Rows are points. To make a cloud, some directions were put in groups of two or more. Within a group, all points are equally far from the middle, so they leave a hole (a ring in 2 directions, a hollow ball in 3). The other directions are filled evenly. Then the cloud was stretched, turned, moved and blurred a little. Count the holes, and give their numbers of directions, smallest first.

Cloud (14 x 2)
[[ 17 -35]
 [ 42  18]
 [ 73  -1]
 [ -4 -33]
 [-34 -28]
 [ 18 -32]
 [ 57  40]
 [-38  -5]
 [-34   5]
 [ 39 -44]
 [ 30  -6]
 [ 30  21]
 [ 58  42]
 [ 35  57]]
Holes: 0

Cloud (21 x 3)
[[ 70  -8  25]
 [-49   5 -19]
 [  4 -68  32]
 [ -4  10 -61]
 [ 25 -35 -39]
 [ 29 -46   5]
 [ 59 -49 -11]
 [ 15  10  55]
 [ 36   4  47]
 [  0  64   9]
 [ 32 -21 -21]
 [ 35 -98   3]
 [-27  -1   7]
 [  2 -25  14]
 [  9 -67  38]
 [ 20 -49   2]
 [ 38   1  38]
 [ -4  21 -44]
 [ -2 -72 -10]
 [ 14  52  39]
 [ 10 -31 -34]]
Holes: 0

Cloud (53 x 6)
[[ -3  51 -46  21  14  58]
 [  0 -34 -69  30  33  12]
 [ 19  35  54  17 -25 -41]
 [ 26  24 -32  68 -34  28]
 [-75  -7  71 -41   0  15]
 [-43  -2  63 -18  48  11]
 [-15  31  31  26  44  -8]
 [ -2  70 -36   8  12   9]
 [ 29   5 -12   9  -6  69]
 [ -7 -17 -40  13 -63   2]
 [  4  -2  25 -27  52 -20]
 [ 49 -31 -18 -10 -35 -56]
 [  0  -5  13 -22 -20 -82]
 [ 38  -9   0 -14 -35  51]
 [-15   9  72 -45 -42  35]
 [-25  23 -26  -5 -59  32]
 [  1 -25 -22  38 -54 -54]
 [ 26 -36  18 -14 -19 -72]
 [ 20   3 -83  31 -43 -29]
 [  2 -29 -27  70  25   2]
 [-15   0  82 -44  14 -14]
 [-18 -12  37   0  59 -23]
 [-34 -34 -53  29   3  31]
 [-69   8   7 -32 -19  59]
 [-16 -56  -4   1  23 -38]
 [ 53 -41 -16   4 -46 -13]
 [-12 -30  13  27   6  49]
 [-72 -10  55 -29 -21  26]
 [  5 -53  20  26  16 -14]
 [-46  27  63 -53 -35   0]
 [ 21  23  -7  66 -30  19]
 [ -1 -52  -4 -11  15 -44]
 [-36 -13   1 -24 -47  45]
 [-14  -8 -56  64 -33  -9]
 [  4 -17  53  28  11   7]
 [ 63 -26  -2  20  10 -54]
 [-25  65   1  15  19  25]
 [ 36  24  40  21  -7 -62]
 [ -8  35 -23 -29 -16 -47]
 [-29 -27 -69  27   0  24]
 [-13   4 -10 -35 -10 -63]
 [  1  39 -24  33  29 -58]
 [ 53   3 -53  74 -22  18]
 [-43   6  24 -10  20  79]
 [-32 -11  85 -34 -30   7]
 [ 27 -10 -66  54 -43 -59]
 [-27   0 -54 -31 -13  18]
 [-66 -13  68 -30 -18  -6]
 [  8  39  30  38  -5 -45]
 [ -1  37  15   8  13  67]
 [-48  50 -27 -13  25 -14]
 [-13  10  80 -23 -49 -22]
 [ 30   0 -78  80 -28 -26]]
Holes: 2 (3, 3)
